Each point is reached from the start by the listed moves, each made once or not at all, plus a little noise. Is the number of moves made odd or even? Then give how often each move was made.

Moves:
(1): [-32  68]
(2): [-12 -16]
Start: [-2  4]
Points:
[-13 -12] => odd (0, 1)
[-33  73] => odd (1, 0)
[-46  55] => even (1, 1)

Moves:
(1): [ 59  14 -24 -57   7 -56  12]
(2): [ -3  10  25 -22  68  16  26]
(3): [11 -6 24 13 -4 -3 -9]
(4): [ 23  23 -12  -4  12  10 -13]
Start: [ -7 -15  -2  10  14  -2  21]
Points:
[ 12  18   9 -17  95  22  35] => even (0, 1, 0, 1)
[  2 -11  49   2  78  10  37] => even (0, 1, 1, 0)
[ 17   8 -14   6  26   8   5] => odd (0, 0, 0, 1)

Moves:
(1): [ 32  24  -1 -28 -39  16 -27 -43 -22  -5 -31]
(2): [-32  20  19 -37  12 -24  30   2  22 -40 -31]
(3): [ 12  25 -17  18 -12  35   5 -21   5  33  12]
(4): [  7  51 -28  -3   8  12 -17   8 -17  51  34]
(5): [ 13  -5  63  24 -33 -17  13 -16 -14  -9 -20]
(6): [ -6 -13   1  38  22 -12  30  27  10 -54  41]
(7): [ 39 -19   3   5   0  -3  21 -13   7  11   7]
(8): [-12  15   4 -19  18  16  -1  53  11   0  14]
Start: [ -2  31  -7  18  24 -18 -23  19 -11   5  14]
Points:
[  8  56 -24  37  15  18 -16  -3  -9  37  27] => odd (0, 0, 1, 0, 0, 0, 0, 0)
[-30  61  -5  36  45 -17  45  29  26 -58  38] => odd (0, 1, 1, 0, 0, 1, 0, 0)
[ 39  95 -13  -7  26 -26  16   0 -13 -33  34] => odd (1, 1, 0, 1, 0, 1, 1, 0)
[ 13  63  29  77  21 -32   3  40 -32  -5  67] => odd (0, 0, 0, 1, 1, 1, 0, 0)
[ 83  33  57  20 -48 -26 -13 -51 -40  -1 -34] => odd (1, 0, 0, 0, 1, 0, 1, 0)

Moves:
(1): [ 10 -13 -50  16 -25  -8   3 -10  -8 -23  -4  -3  10   2]
(2): [  4  -8   2  13   2  19   5 -14   6  15 -11   6  -8  -7]
(3): [-26  14 -28  -9 -13  -9  15 -24 -14 -11 -51  -6  28 -16]
(4): [  2  19  18  16 -13  20 -13  34   5  35 -13  25 -14  35]
(5): [-20 -11   1   6  -5 -26   9  18  -3 -12  14   2 -14 -27]
(6): [ 23  -4  12 -10   9 -16  -7  38  18   2  -5   5 -20   7]
(7): [-15 -38   0 -38 -14   1  11   8  14  -4  29 -16 -19 -35]
(8): [ -6 -13  25  -3  10  12 -14   5   2  34 -23  -6  -6 -12]
(9): [-23 -12 -30  -3   6   9  -1 -21  20  21   3   5  -4  15]
(10): [ 22   6  24  -5 -21 -39   8   3 -24 -14  31   1 -35   6]
(11): [ 27  37  -6   7   0 -21  -1   3 -17  -2   6  12  -6   2]
Start: [  0  10   2 -18 -12 -14 -10  -1 -15   7   0  25 -13 -11]
Points:
[  2  26 -22 -23   3 -17 -17 -16  -1  67 -79  42 -27 -21] => even (0, 1, 1, 0, 0, 1, 0, 1, 1, 0, 1)
[ 34  17  -2   6 -52 -95  -4  18 -65  -9  23  30 -65 -40] => odd (1, 0, 0, 0, 1, 0, 0, 1, 0, 1, 1)
[ 43  70  48 -20 -40 -67 -21  57 -44  52 -54  57 -65  12] => even (0, 0, 1, 1, 0, 1, 0, 1, 0, 1, 1)
[ 16  14 -27  14 -30 -42 -34  66   2  64 -22  65 -67   9] => odd (1, 0, 0, 1, 1, 1, 0, 1, 1, 0, 1)
[-40  -4 -13 -56 -68 -31   9   2 -11  35  -2  36 -57  -5] => odd (0, 0, 1, 1, 0, 0, 1, 0, 1, 1, 0)
[ 67  33 -27  16 -53 -52 -15  34 -15  44   7  76 -88  46] => odd (1, 1, 0, 1, 0, 1, 0, 0, 1, 1, 1)

Moves:
(1): [-11  13 -21 -15  32   5 -23   1  -8   5  15   5   0   8  -4   9]
(2): [-29   8   1 -18  22 -13 -41  15 -21  36  35 -12 -13 -21 -20  24]
(3): [  0   2  -6  -8   2  -8   4  -2   8  -9  -5 -16  -8 -17   9  -2]
(4): [-12   6  11 -11  -6  -5  25  -7  44  -5 -10  -7   9  -5  34  -8]
(5): [ 14   1   5   4   2  30   7  26 -20  -1   4  -7   9  -2   9   7]
(6): [  6   6  10   0 -15  11  14  -6  30  -4  30  23   2   5 -16  -8]
(7): [ -3  -9 -23  -2  -7 -11 -24   6  16  -5  -4 -10   5 -19  25  12]
(8): [-12  -2  13   6  27  10   5   0   4 -18 -16 -10 -11  20  -3   6]
(9): [  0   5 -13  15   0  -4 -27 -28 -12 -13 -20  16   5 -14  -5   3]
(10): [ -5   5  -3 -16  -5 -22  25  12   3  -5  -7   1   4  13 -15  15]
(11): [ -1   0 -12  -7 -23  18  22  12   2 -11  -3   7 -18   6   3 -23]
(12): [-13 -16  -2  14   9   7  31  -4   3 -14  11   0 -30   2  -4  18]
(13): [  1  14   2 -11 -19  26 -13   8 -11  21  -8 -29 -17  -3  -1  -8]
(14): [-24  -1 -32   6  -4  16 -10 -10  -2 -21   9  -8   0   0  11 -18]
Start: [  5   1   9  -9  -5   0   3   2  16  11  12 -13 -25 -13   9   7]
Points:
[ -3 -21  13  17  14  49  34  22  46 -30  39 -19 -50  -5  22  44] => odd (0, 0, 0, 0, 1, 1, 1, 1, 0, 0, 0, 1, 0, 0)
[-40   2 -55 -11   3 -17 -24 -20  37 -62 -30 -40 -34 -35  34  28] => even (0, 0, 1, 0, 0, 0, 1, 1, 1, 1, 0, 0, 0, 1)
[  1 -10  -9  -6 -17  51   1  41   7  10  13 -58 -59 -37  39  35] => even (0, 0, 0, 0, 1, 0, 1, 0, 0, 0, 0, 1, 1, 0)
[-77  28 -36 -50 -10  64   5  11  56  19  90 -33 -93 -27  10  -8] => even (1, 1, 0, 1, 0, 1, 0, 0, 0, 0, 1, 1, 1, 1)
[-54  21 -41 -35  21  43 -39   1  55 -13   0 -73 -36 -12  67  -1] => even (1, 0, 0, 1, 0, 0, 1, 1, 0, 0, 0, 0, 1, 1)
[-19  23 -22 -47  35  18 -57  41  18  35  89 -35 -34 -58  13  49] => even (1, 1, 1, 0, 1, 1, 1, 0, 0, 0, 0, 0, 0, 0)
[-19   9  36 -21  -1  42  69 -11  95 -18  12 -51 -79 -11  28   7] => even (0, 0, 1, 1, 0, 1, 0, 1, 0, 0, 0, 1, 1, 0)

Moves:
(1): [  1  37 -19  -8 -16 -34  16   7 -14  17  17   9  -6   8   5 -11  10  -3
  37  24   8]
(2): [ 20  16 -11 -41  30 -29  34  -9 -45 -10 -11 -22  25  -1 -26   9  -6   5
  12  18  11]
(3): [ 14  16 -18  30  -4 -22   1 -44  -7 -27  -3   1   4  -7 -38  18 -13  -3
 -14   5 -21]
(4): [  1 -34 -13 -15  -6   1   9  12  -9   2   9 -19 -14  -3   7  -6 -10  15
   3  -5  -6]
(5): [ -8  10  -5  25  13  21  28  12  -1  -4 -14   8  -9  -2  -5   0  20 -10
   3  -5 -12]
(6): [-12   4 -28 -15  18   0   1  -5 -13  -1  21   0   6  32 -12 -14  -9 -32
 -26  31  -7]
(7): [-22   3   1  -5   5   0  14  16 -22 -10  10   5   1   7  12  -3   2   9
  -7  -3  -1]
(8): [ 12  -3  17  22  11  37  14 -11   4 -14  -6 -15  12  10  32  -8  32 -12
 -21  10 -21]
(9): [ 24   9 -16  16  -2   5   8 -35   9   4  -2  -4 -11 -10   0 -18  -5  15
   9 -12   8]
(10): [ -9   9 -13  -3  -1  15   3  -8   5  20   3  23 -10   8 -10  -2  18  -8
  17 -11  -2]
(11): [ -3 -11  -5   5 -20  -6   3 -13   8  23   4  16   6  -1   2  -7 -20  -1
   7  -9   6]
(12): [ -6  12   5 -10 -25 -17   2 -16   8  -1  -8 -30  -5 -15 -17  16 -10  23
  12   4   6]
(13): [ 22  13  -3 -18  12   5  -6 -14 -24  10 -32  -3   8 -22  28 -23  -1   4
   3  28  13]
(14): [-17 -20  24   3 -30   8 -28  12  25 -26   0  15  23  22 -28   2 -13  12
  -5  39 -17]
(15): [-16  12  12  25 -12  -9 -24  -1  13   0   3  -6   3  -3   3 -17  21   6
  -1   7   5]
(16): [ -7  -1  -8   3   4 -11  15   3   4 -12  -1  -2  -1  -9  10   5   4  11
 -17 -13   2]
(17): [-13   8  24 -16   7  10   7  20   2  -6  -4   2  -4  -3  -9  20  11  -1
  33 -10 -31]
(18): [-14   8  17 -35   8 -10  -7  14   6  40  34  16  -3 -28   3  10   5 -10
  23   1  26]
(19): [ 18  11   4   5 -15   9   4   2   7 -12  -7 -19   2 -31 -10   6   5  21
  14 -29  -8]
(20): [ -8 -13 -14   7  -9   5  -1   2   1 -11   1 -12 -11   8   7  -7   1  -8
  12  11  -9]
Start: [-15  -2  -5  24 -10  10  -6   6  25 -29  -9  10  23  -5 -13  -2   2 -13
 -14  -4  -4]
Points:
[-83  56  -3  10 -40   8  -8  44  12   9   8  63  17  -5   2 -55  57 -16
  65  90  10] => odd (1, 0, 0, 0, 1, 0, 1, 0, 0, 1, 0, 0, 1, 1, 1, 0, 0, 1, 0, 1)
[-25  40 -16 -29 -26 -22  62  46   8 -10  44  -2 -11 -74   5   2  24  47
  83 -49   0] => even (1, 0, 0, 1, 0, 0, 1, 0, 1, 0, 0, 0, 0, 0, 0, 1, 1, 1, 1, 0)
[-21  70 -15  45  -9  56  95  20  -7 -20 -43  36  14 -38  43 -21  78  -3
  54 -22 -50] => even (1, 0, 0, 0, 1, 0, 1, 1, 0, 1, 1, 0, 1, 0, 0, 1, 1, 0, 1, 0)
[-32  46 -19 -13  -6   4  54  21 -19 -38  62 -10  22 -20 -22   8  31 -25
  31  20 -63] => odd (1, 0, 1, 1, 0, 1, 1, 1, 0, 0, 0, 0, 0, 0, 0, 0, 1, 1, 1, 0)
[-67   4 -20 -26 -31  39  -9  23  28 -26  26   4  15 -36 -10 -50  30  23
  49  33 -32] => odd (0, 0, 0, 1, 0, 1, 1, 0, 1, 1, 0, 0, 1, 1, 1, 1, 1, 1, 1, 1)
